Each point is reached from the start by the listed moves, each made once or not at all, plus a little noise. Say if it took an odd or an even number of moves. Then give how often each move was made.

Moves:
(1): [-1.31 -1.76]
(2): [ 0.37 -2.00]
Start: [-0.19 -0.32]
Points:
[-1.54 -2.05] => odd (1, 0)
[ 0.14 -2.32] => odd (0, 1)

Moves:
(1): [ 0.50  0.14 -1.12  0.63  0.00 -1.55  1.45  0.18  0.60  0.45 -0.62 -1.63]
(2): [-0.03 -0.40  1.07  0.72  1.10 -0.51  1.16  0.33 -0.25  0.43  0.11  0.24]
(3): [-1.96 -0.93 -0.81 -0.86 -1.25 -1.80  1.28 -0.83 -0.78 -1.11  0.76  1.35]
(4): [-1.08 -0.04 -1.22 -2.68  0.02 -1.72  0.12 -0.08 -0.78  0.67 -1.56 -0.74]
(5): [-0.86 -1.81 -1.04  0.59 -1.58  0.60  0.55  1.04  1.37  0.54 -0.81 -1.22]
(6): [-0.38 -0.22 -0.90  0.07  2.40 -1.13 -0.55  1.79 -0.58 -0.02 -0.94  2.17]
(7): [ 1.51 -1.52 -0.90 -0.10  0.36  0.22 -1.50  0.13 -0.15  0.36  2.48 -2.09]
(8): [ 0.74  0.80  0.11  0.81  0.56  0.08  0.26 -1.77  0.93  0.00  0.14  0.31]
(9): [-0.38  2.06  2.44 -0.48 -0.15 -0.44 -0.76  0.17  0.19  0.10  0.62 -1.38]
Start: [ 0.92  0.58  1.01 -0.64  0.05  0.09 -1.47  0.28  0.71  0.05  0.48  0.15]
Points:
[ 0.06 -0.82 -1.31  0.02  0.49 -4.03 -0.74  0.97  2.33  0.35  2.26 -2.32] => odd (1, 0, 1, 0, 1, 1, 1, 1, 1)
[-2.71 -0.71  1.85 -0.70  0.53 -3.20  0.12  2.88  0.63  0.02  0.24  1.30] => odd (0, 1, 1, 0, 1, 1, 0, 0, 1)
[ 1.50 -0.97 -1.04 -3.53  0.36 -1.46 -2.91  0.10 -0.33  1.01  1.48 -2.65] => even (0, 0, 0, 1, 0, 0, 1, 0, 0)
[-1.77 -1.73 -2.46 -3.48 -0.21 -5.67 -0.83  2.71  0.54  1.19  0.37 -3.34] => odd (1, 0, 1, 1, 1, 1, 1, 0, 1)
[-0.26 -1.76 -3.00 -3.81 -0.90 -4.58 -0.11 -0.17 -0.42  0.35  1.52 -2.79] => even (1, 0, 1, 1, 0, 0, 1, 0, 0)
[-0.98  1.04  1.39 -1.68  2.47 -3.13 -0.58  1.89  1.58  1.72 -1.95 -0.50] => even (0, 1, 0, 1, 1, 1, 0, 1, 1)
